Every row gives one point. Any point is a mix of the corners, with weights that add up to 1. It lies inside the corners' shape when no weight is negative. Is each point inside? If not, which corners have a negative weight?
In the rows, zero is written as 128.

Corners:
(1): [ 53 104 164]
(2): [104  93 184]
(3): [147  95  81]
(4): [175 236 102]
Points:
[136 125 116] -> inside
[134 183 124] -> inside
[104 101 167] -> inside
[ 68  79 148] -> outside (4)
[104 161 159] -> outside (3)
[122 158 116] -> outside (2)

Corners:
(1): [210 115  22  74  54 154 121 123  64 151 131]
(2): [134  86 159 146  96   7 121 131 108 131  72]
(3): [109 153 139 110 116 128 123 125  70 150  71]
(4): [ 73 139 124 152 106  63  55  82 166  94 224]
(5): [ 58  89 122 172 100 106 136 104 130 131 120]
(6): [141 179 112 151  86 127  70 113 175  62 217]
(7): [119  76 150 122 141  82 154 141 160 179  92]
(8): [123 116 141 149 133  69 149 180  77 152 106]
(9): [103  84 116 178 153  86  74  98 162  98 156]
(10): [118  65 144 109 135  97 164 129  86 128 114]
(11): [142 123  56  65  53 189  94 176  72 137 106]
(12): [ 82 183  88 151 146  64  89 101 192  28 226]
Points:
[122 147  83 107  83 148 113 133  91 122 147] -> outside (2, 7, 9)
[148 115 124 123 137  85 139 121 117 110 136] -> outside (4, 5, 11)
[121  92 136 141 129  79 135 122 124 148 119] -> outside (11, 12)
[113 125 118 144 107 101 113 127 123 119 143] -> inside
[112 108 118 131 119  93 124 122 135 128 136] -> inside
[116 137 107 134  91 108 112 126 134 121 146] -> outside (9, 10)
[118 129 109 135 104 108 105 129 108 113 142] -> outside (7)
[105 124 116 127 115  72 121 129 122 113 137] -> outside (6, 9)
[ 94 118 118 143 108 105 121 115 120 123 126] -> inside

Corners:
(1): [123 184 183 168  79 187 145  58 190 106  90 114 132 134 177 124 123 134
  80 132]
(2): [120 151 145 162 128 111 136 186 161  36 152 151 113 152  94  93  88 204
 180 145]
(3): [153 138 164 184 159 112 153 152 144  89 124 225 142 133  50 112 131 153
 130 146]
(4): [114 127 174 193 129 184 178  99 227 136 122 118 163 176 159 122 118 167
  91 213]
(5): [100 138 146 188 118 104 131 133  97 133 124 164 127  83 111 145  48 174
 159 146]
(6): [198 106 201 166 148 137 132 136 125 113 149 151  52 105 103 137  72 145
 157 142]
(7): [181  76 115 157 102  85 127 143 115 127 125 133  90  89 162 149  96 144
 152 100]
(8): [172 121 158 185 135 145 156 108  86  50 162 151  83 104 117 132 100 155
 118 166]
(9): [178 193 137 148 121 103 140 163 107 141 116 138 110 104 140 153 115 123
 107 168]
(10): [110 142  76  65 145 149   7  63  78 213 199  46 116 134 154 139 153 143
  96  55]
(11): [109  99 138 146 122 165 120 139 174 100 125 148 123  39 118 104 126 165
 141 187]
(12): [ 87 101 230 144 151 107 158 112 118  35 137 188  96 127 112  56 125 186
 174 186]
(13): [ 95 135  43 107 153 152  61 124 145 173 109  29 112 112 141 186 135  48
 115  85]
(14): [ 79 148 168 173  49 200 176  57 205 142 145 109 103 181  97 139 185 144
  90 221]
(15): [151 107  41  68  71 141  48 117  97 214 162  22 159 121 132 166  90  43
  66  45]
(16): [127 104 162 198 132 127 109 189  72  86  93 155  91 137 100  89  70 215
 122 168]
(17): [ 70 123 203 155  86 209 186 125 221  80 116 166 125 178 135 184 149 169
  77 219]
(18): [153 126  29  51 147 128  43  85 105 146 105  67 144 124  87 152  96 110
 149 118]
(19): [150 121  99  91 136 104  88  77 128 171 129  17 145  97  80 169 131 118
  83  73]
(20): [154 113 202 210 118 108  59 109 124  85 161 110  93  99 138 142 143 131
 158 151]
(21): [107 127 204 176 112 226 183 104 191  83 110  98 161 159 118 142 193 153
 154 188]
Points:
[125 118 148 154 118 150 127 109 146 116 132 118 120 128 116 135 119 147
 122 147] -> outside (9)
[138 123 157 147 145 146 135 118 134 109 118 132 115 114 124 138 112 151
 127 150] -> outside (2, 14, 15, 20)
[120 126  73 101 114 132  67 130 120 170 137  75 145 124  97 166 136 120
 113 100] -> outside (1, 4, 6, 8, 12)
[150 133 148 154 113 141 109  95 134 131 134  84 112 131 127 160 119 151
 124 141] -> outside (3, 11, 12, 13, 15)
[126 123 162 156 126 140 129 128 138 101 132 132 117 122 126 125 118 151
 130 147] -> outside (14, 18)

Corners:
(1): [189 135 160  51 193  58 109  86 153 189 195  78 139 189 121  84 154  94
  67 107]
(2): [154  77  57 104  91 154 158 126 122 200  62 155 170 126  79  83 171 132
  76  62]
(3): [105 106 176 140 164 159 108 129  84 124  83 176  32  60 176 119 174  97
 164 145]
(4): [ 82 158 129  91 156  52 179 119 106 166 102 118 197  43 178 108 166   9
 150 132]
(5): [148  95 136  87 106  60  91 134 149 113  97 133  57 155  86  65  91 120
 157 158]
(6): [ 64  90 148 126  95  87 150  88  90 103 138 131  53 118  85 165 107 132
  85  79]
(7): [211 115 130  36 109 106 125 119 167 180 113 165 137  55 189 161 181  70
 100  64]
(8): [ 60 201 210 189 130 152  42 110 117 159 131  71  48 230 157 101  86 142
 147 100]
(9): [ 94  97 118  67 143  83  50 126 154 161  56 178 128 160 105 113 162  98
 136 130]
(10): [107 159 152  99  93 136  99 189 183 101 199  69  54 126  72  82 149  72
  72 165]
(11): [105 201 177 174 179 108  75 210  95 182  53 104 119 205 183 132 217 111
 142 139]
(12): [120  76 186 192 199 203 121 105  70 112  63 135  65 161 173 133 114  60
 137 136]
(13): [130 118 183 127 152 161 108 105 104 144 125  69 148  84 200 203 109  71
 186 143]
(14): [130 134 181 100 177 197 142  77 162 105 175 142  64 204 106 120  96 122
 152 127]
(15): [133 191  66 174 203  36 171  96 127  78  72  65  77 189  98  92  90 133
  73 147]
(16): [180  80 172 154 157  92 170 204 184 210 189  59 165 105 127  98 205  53
 102  63]
(17): [ 94 145  60 140 128  67 169 184 126 160 134  94 151 130 175 102 130 102
 144 173]
(18): [ 86 121  61 127 123 184  52 137 100  86 153  90 143 219  80  81 181 111
 182  47]
(19): [163 111 229  44 141 101  28 152 188 167 180  95 127 134 112  63  52 159
 137  82]
(20): [167 173 126 159 138 131  46 183 101 104 171 155  87 105 122 114 124  35
 129 180]
(21): [102 119 206 121  79 177  65 101 147  93 192 149 146 112 152 129 158 125
 158 135]
Points:
[100 161 180 106 172  76 118 125 154 152 135  89 133 141 154 101 133  89
 149 159] -> outside (2, 6, 7, 12, 18, 20)
[127 130 140 104 132 107 111 129 137 141 137 117 114 133 126 111 137 105
 126 116] -> outside (12)
[122 141 149 113 140 106  97 143 134 138 138 110 111 130 137 116 141  91
 136 132] -> outside (2, 12)
[140 120 157 123 151 117 123 137 143 159 146 102 118 143 130 106 150  91
 119 105] -> inside
[137 109 157 106 139 129 109 110 138 136 141 120 107 127 117 108 131  92
 118 102] -> outside (11, 17)
[135 120 146 128 148 116 135 123 124 142 126 124 103 110 145 122 137  73
 116 139] -> outside (11, 18, 19)
[114 137 165 149 153 145  91 138 116 108 149 103  69 156 131 105 130 106
 146 135] -> outside (2, 4, 7, 9)

Corners:
(1): [131 146 127 123 108 185 122 119 130 151 112 120 118 122 139 132  77 134
 107 119]
(2): [112 156 127 130 105 140 139 105 126 117 135 121 125 129 136 141 115 125
  96 121]
(3): [119 128 118 122 122 101  97 126 107 103 136 124 118 118 143 154 133 117
 151 160]
(4): [130 182 132 109 183 137 156 102 151 152 113 123 150 119 109 130 129 125
 106 133]
(5): [134 122 131 113 104 124 132 131 139 108 131 163 104 125 108 132 141 134
 145 135]
(6): [121 128 128 123 142 119 139 145 120 151 134 124 120  94 121 137 130 135
 125 123]
(7): [107 158 145 116 112 135 124 111 137 159 138 124 148 115 105 120 137 119
   7 125]
(8): [149 109 127 113 115 139 132 160 144 126 127 123 115 124 141 118 134 163
 154 138]
(9): [116 120 133 111 145 133 129 119 115 145 129 161 136 131 118 148  81 124
  86 192]
(10): [121 107 147 118 111 109 134 118 132 103 149 168 128 128 139 147 130 121
 152 132]
(11): [121 118 199 108 119 107 133 102 113 113 154 132 111 122 110 126 118 151
 132 128]
(12): [158 116 138 119 208 113 138 110 125 108 128 135 127 144 119 155 134 120
 131 145]
(13): [175 128 137 119 121 154 134 111 128 107 146 148 136 133 121 120 143 114
 144 141]
(14): [129 133 161 149  98 103 138 133 129 167 124 162 115 123 101  79 110 161
 104 123]
(15): [116 120 105 145 144 104 121 186  97 135  80 122 134 125 137 139 140 133
 151 144]
(16): [131 110 126 154 111 106 105 213 141 119 138 139 124 129 124 132 149 124
 106 159]
(17): [110 137 131 109 107 136 124 131 128 125 140 122 136 128 117 115  94 127
 111 129]
(18): [139 121 142 152 139 129 124 121 152 107 138 139 127 100 121 112 130 155
 149 121]
(19): [117 125 149 107 130 156 140 132 137 116 139 141 120 125 113  97 144 140
 134 113]
(20): [112 114 128 118 120 112 126 130 143 116 128 112 113 128 110 124 150 121
 133 126]
(21): [107 119 119 138 108 102 114 122 106 158 148 117 137 121 111 130 122 179
 133 126]
Points:
[123 136 143 117 133 133 139 106 121 135 123 142 129 136 114 133 119 128
 100 136] -> outside (3, 6, 8, 16, 17, 18)
[128 127 140 124 128 127 132 129 132 131 131 133 126 123 116 125 132 138
 117 131] -> outside (3, 17)
[129 133 130 128 126 130 128 132 131 127 129 129 132 128 124 121 130 130
 117 127] -> outside (5, 6, 9, 11)
[125 130 134 126 125 129 128 131 126 133 132 130 128 121 124 128 121 135
 117 132] -> outside (5)
[152 130 126 125 146 148 139 116 135 122 122 136 129 131 119 120 125 137
 146 132] -> outside (3, 6, 7, 10, 11, 16)
[123 128 130 119 130 125 127 132 127 125 135 128 129 123 120 132 130 135
 118 140] -> outside (1, 10, 14)
[123 130 135 132 128 114 126 135 129 141 126 130 123 122 116 127 127 140
 107 137] -> outside (10, 13, 17, 19)
[129 129 134 124 127 129 127 130 127 127 132 131 129 124 124 128 125 131
 123 135] -> outside (5)
[128 127 136 122 135 123 131 130 129 126 132 134 130 124 121 128 130 133
 124 138] -> outside (1, 5)
